Every row gives one point. Any point is a mix of the corners, with weights that add up to 1. It lies inside the corners' shape when no weight is negative. Say inside or outside, and name the corners with a negative weight.

Corners:
(1): |  -4 | -15 |
(2): |  17 | -18 |
(3): |  9 | 60 |
Points:
|  7 | 46 | -> inside
| -4 |  3 | -> outside (2)
| 10 | 33 | -> inside
|  6 | 17 | -> inside
| 10 | 42 | -> inside
| -2 | 20 | -> outside (2)
|  3 | 20 | -> inside
| 14 | 30 | -> outside (1)
|   5 | -30 | -> outside (3)

Corners:
(1): |   2 |   2 | -14 |   8 |  -1 | -26 |
(2): | -15 |   4 |  25 |   6 |  26 |  17 |
(3): | 17 | 24 | 32 | 14 |  9 | -2 |
(4): |  60 |  13 | -20 |  31 |   1 |  30 |
(5): |  -5 |  29 | -10 |   6 |  -1 | -16 |
(6): |   8 |   1 |  -4 |  -6 | -15 |  -5 |
(7): | -7 | -1 |  6 | 33 | -3 | 18 |
Points:
| -7 | 11 | 15 | 16 |  9 | -7 | -> outside (4, 6)
| 12 | 14 |  6 | 18 |  7 |  3 | -> outside (6)
|  9 | 12 | 13 | -3 |  4 |  7 | -> outside (1, 7)
| 21 |  1 | 12 | 22 |  6 | 31 | -> outside (1, 5)
|  8 | 16 |  4 | 21 |  6 |  5 | -> outside (6)
| 23 | 14 |  7 | 13 |  1 | 14 | -> outside (1)
|  42 |  18 | -15 |  28 |   2 |  14 | -> outside (2, 6)

Corners:
(1): |  25 |  15 |  25 |  34 |  12 |  41 |  50 | -18 |  34 |   8 | -20 |  -2 |
(2): |   1 |   6 | -30 |  25 | -26 |   3 |   4 | -10 | -43 | -14 |  17 | -24 |
(3): | -30 |  -5 |  26 |   3 | -10 |  -6 | -18 | -35 | -49 |  34 |  10 | -31 |
(4): |  13 | -25 |   1 |   9 |  16 |   9 |  -6 |  44 |  -7 |   5 | -48 |   0 |
(5): |  22 | -13 |  32 |  28 |  27 |  -6 |  24 |  29 |  22 |  29 |  -3 | -23 |
(6): |  12 | -36 |  58 |   5 |  -8 |  53 |  -4 |  45 |  25 | -37 | -14 |  11 |
(7): |  27 | -17 |  32 |  27 |   8 | -33 |  15 |  -9 |   1 | -16 |  -4 |   7 |
(8): |  11 |  13 |  -5 | -15 |   6 |  11 | -17 |  -5 | -10 |  21 | -30 | -35 |
(9): |  28 |   6 |  43 |   3 | -48 |  20 |   4 |  10 |  35 |   6 | -10 |  13 |
(10): |  -3 | -44 | -32 | -60 | -45 | -30 | -32 | -44 | -30 |  13 |  -3 | -17 |
(11): | -13 |  -5 |  18 |  18 | -13 |  34 | -30 |  20 |  26 |  23 |  10 |   2 |
(12): | -27 |   6 | -17 |  28 |   4 |   1 |   0 |  13 |  -7 | -27 | -29 | -14 |
(13): | -12 | -15 |  19 | -48 |   0 | -36 | -17 |  -1 |  -7 |  19 |  12 |  -1 |
Points:
|  -9 |  -3 |   5 |  14 |  -4 |   7 |  -2 |  11 |   1 | -13 | -18 |  -8 | -> inside
|  -8 |  -6 |  29 |   2 | -10 |   2 | -16 |  10 |   3 |   5 |  12 |  -5 | -> outside (1, 4, 10)
| -22 | -33 |   5 | -10 |  -7 |   0 | -28 |  18 | -25 |   3 |   3 | -16 | -> outside (1, 7, 8, 9)
|  10 |  -9 |  19 |   1 |  -6 |   2 |   2 |  -3 |   9 |   8 | -10 |  -3 | -> outside (2)
| -11 | -11 |  14 | -12 |  -6 | -11 | -12 | -10 | -17 |  16 |   1 | -13 | -> inside
|  -4 | -19 |   1 | -18 | -18 |  -7 | -15 | -16 | -13 |  13 |  -3 | -12 | -> inside
|   8 |  -6 |  18 |  10 |  -7 |  12 |   1 |  -2 |  15 |   7 | -14 | -11 | -> outside (2, 4, 13)
|  12 |   2 |  17 |  22 |  21 |  11 |   6 |  23 |  14 |   5 | -15 | -13 | -> outside (3, 9, 10)

Corners:
(1): |   0 |  11 |  -3 |  10 |  -4 | -12 |  -1 | -33 | -15 |   5 |   9 | -27 |   0 |  15 |  -7 | -32 |  -5 | -23 | -19 |  18 |
(2): | -14 |  -6 |  -8 |  25 |   2 | -15 | -10 |  24 |  13 |  -9 | -10 |   6 |  16 | -30 |  30 |  11 | -34 |   1 | -27 |  13 |
(3): |   3 |   9 |   5 |  14 |   5 |  -5 |  21 |  28 |  41 | -18 | -13 | -10 |  16 | -11 |  24 |   5 |   3 | -34 |  -8 |  23 |
(4): |  16 |  23 |  -5 |  23 | -19 |   5 | -29 |  -7 | -23 |  22 |  20 | -23 |  -5 |  -4 | -18 |   2 |  18 |   1 |   5 |   3 |
(5): |   1 |  15 | -15 | -13 |   0 | -15 |   8 |  31 |  18 | -28 |  25 |   9 | -25 |  -1 |  12 | -12 |  40 |  28 |  -7 | -18 |
(6): |  11 |  13 |   4 | -24 |  11 |  -1 |  -4 |  19 |  -7 |  -6 |  29 |  17 |   9 | -12 |   9 | -13 |  -7 |  10 |  12 |  -9 |
(7): |  -3 | -25 |  18 |  13 |   4 | -24 |  25 |  -8 | -13 |  40 | -13 | -11 | -12 | -31 |  -7 |  -4 | -18 | -10 | -27 |  38 |
(8): |  25 |  14 |   2 |   8 |  10 |  -9 |  -1 |   8 | -14 | -37 |  60 | -12 |  -4 |  -1 |  15 |  -5 |  11 |  18 |  10 |  -1 |
(9): |  26 |   9 |  -8 |   0 |  16 |  22 |  -9 | -15 | -23 | -17 |   3 | -10 |  20 |  -1 | -18 |  13 |  12 |  10 |   1 |  -9 |
(10): |  18 |   6 |   5 |  -8 | -14 |  -4 | -31 |  -7 | -33 | -28 |  16 |  10 | -24 |   5 | -17 |  -7 |  29 |  -6 |  25 |  -7 |
(11): |  15 | -20 |  -6 | -23 | -14 | -11 | -20 | -24 | -15 |  24 |  18 | -29 | -14 |   8 |  17 |   6 |   6 |   2 |  -2 |   6 |
(12): |  50 |   4 |  -1 |   3 |   8 |  10 |  -9 | -15 | -14 | -14 |  18 | -27 | -23 |  19 |  13 | -13 |   9 |  13 |   9 |  -8 |
(13): |  50 |  16 | -12 |  -8 | -21 |  -8 |  -8 |  -4 | -19 | -18 |  33 |  24 |  -2 |  -8 |   0 |  -9 |  27 |  11 | -16 | -20 |
(14): |  34 |  18 | -28 |   6 | -14 |  -5 | -11 | -20 | -38 | -13 |   2 |   4 | -15 |  21 |  -4 |  -3 |  13 |   9 |  11 |  29 |
(15): |  -5 | -10 |   7 |  27 |  14 |  -7 |  -4 |   2 |  24 |  29 |  -7 |   3 |  14 |   0 |   9 |  -9 |  -1 | -10 | -29 |  47 |
(16): |  28 |  31 |   2 |  -6 |   2 |  -8 | -15 |   2 | -17 | -18 |  33 |  -7 |  -9 |  13 | -16 |  11 | -15 |   7 |  -8 |  10 |
(17): |   2 |   9 |  14 |  28 |  26 | -35 |  19 |  27 | -13 | -18 |  -4 |  28 |   9 |  -5 |  15 |  18 | -15 | -11 |  -7 |  -7 |
(18): |  -4 |  -3 |  13 |   9 | -40 |   8 |  15 |  -3 | -20 |  26 |  20 | -18 |  15 |  15 |  -6 |  -8 |   0 |  11 | -16 |  18 |
(19): | -20 | -39 | -16 |  16 |   9 | -14 |   7 |  13 |   9 |  32 |   1 | -18 |  13 |   2 | -20 |  -9 | -18 | -29 | -19 |  22 |
(20): | -10 |   4 |   9 |  25 |  21 | -51 |  16 |  21 |  40 | -12 | -13 |  12 |  16 | -18 |   8 |   6 | -19 |   2 |   9 |   1 |
(21): |  -7 |   2 |   1 |  18 | -33 |  13 |  -4 | -54 |  -3 |  31 |  19 | -15 | -22 |  -1 | -23 |   6 | -13 | -14 | -12 |  30 |
Points:
|  29 |  -5 |   6 |   2 |   4 | -14 | -12 |  -1 | -28 |  -2 |   6 |   3 |   3 |  -6 |  12 |   1 |   6 |  11 |  10 |  -3 | -> outside (1, 3, 5, 16, 19, 21)
| 15 | 12 | -4 |  4 | -8 | -5 | -5 | -5 |  1 |  1 |  8 | -3 |  2 |  1 |  5 |  2 |  3 |  1 | -8 |  5 | -> outside (7, 8, 10, 19)
| 13 |  2 | -1 | 11 | -4 | -6 | -4 | -3 | -6 |  0 |  8 | -7 | -3 | -2 |  0 |  3 |  5 | -1 | -6 | 10 | -> outside (1, 6)
|  12 |   4 |  -1 |   5 |  -4 |   0 |  -2 |  -8 | -14 |   5 |  15 |  -8 |  -5 |   4 |  -7 |  -3 |   7 |  -4 |  -6 |  12 | -> outside (2, 20)
|  15 |   4 |  -2 |   8 |   5 |  -8 | -10 |  -8 | -15 |  -1 |  16 |  -5 |   1 |  -3 |  -2 |  -3 |  -5 |  -3 |  -3 |   7 | -> outside (3, 5, 18)
|  7 |  4 | -2 | 10 |  1 | -9 | -4 |  0 | -9 |  0 | 12 |  0 | -1 | -3 | -7 | -3 | -4 |  2 | -6 |  8 | -> outside (3, 11)
|   5 |   4 |   8 |   9 |   2 | -10 |   5 |  -2 |   6 |   4 |  -3 |  -5 |   2 |  -1 |   5 |  -4 |   7 |  -4 |   4 |  12 | -> outside (2, 8, 13, 16, 19)
| 12 |  2 |  0 | 11 | -1 | -7 | -4 | -5 | -9 |  1 | 10 | -9 |  2 |  0 |  0 | -2 | -4 | -4 | -5 | 12 | -> outside (5)
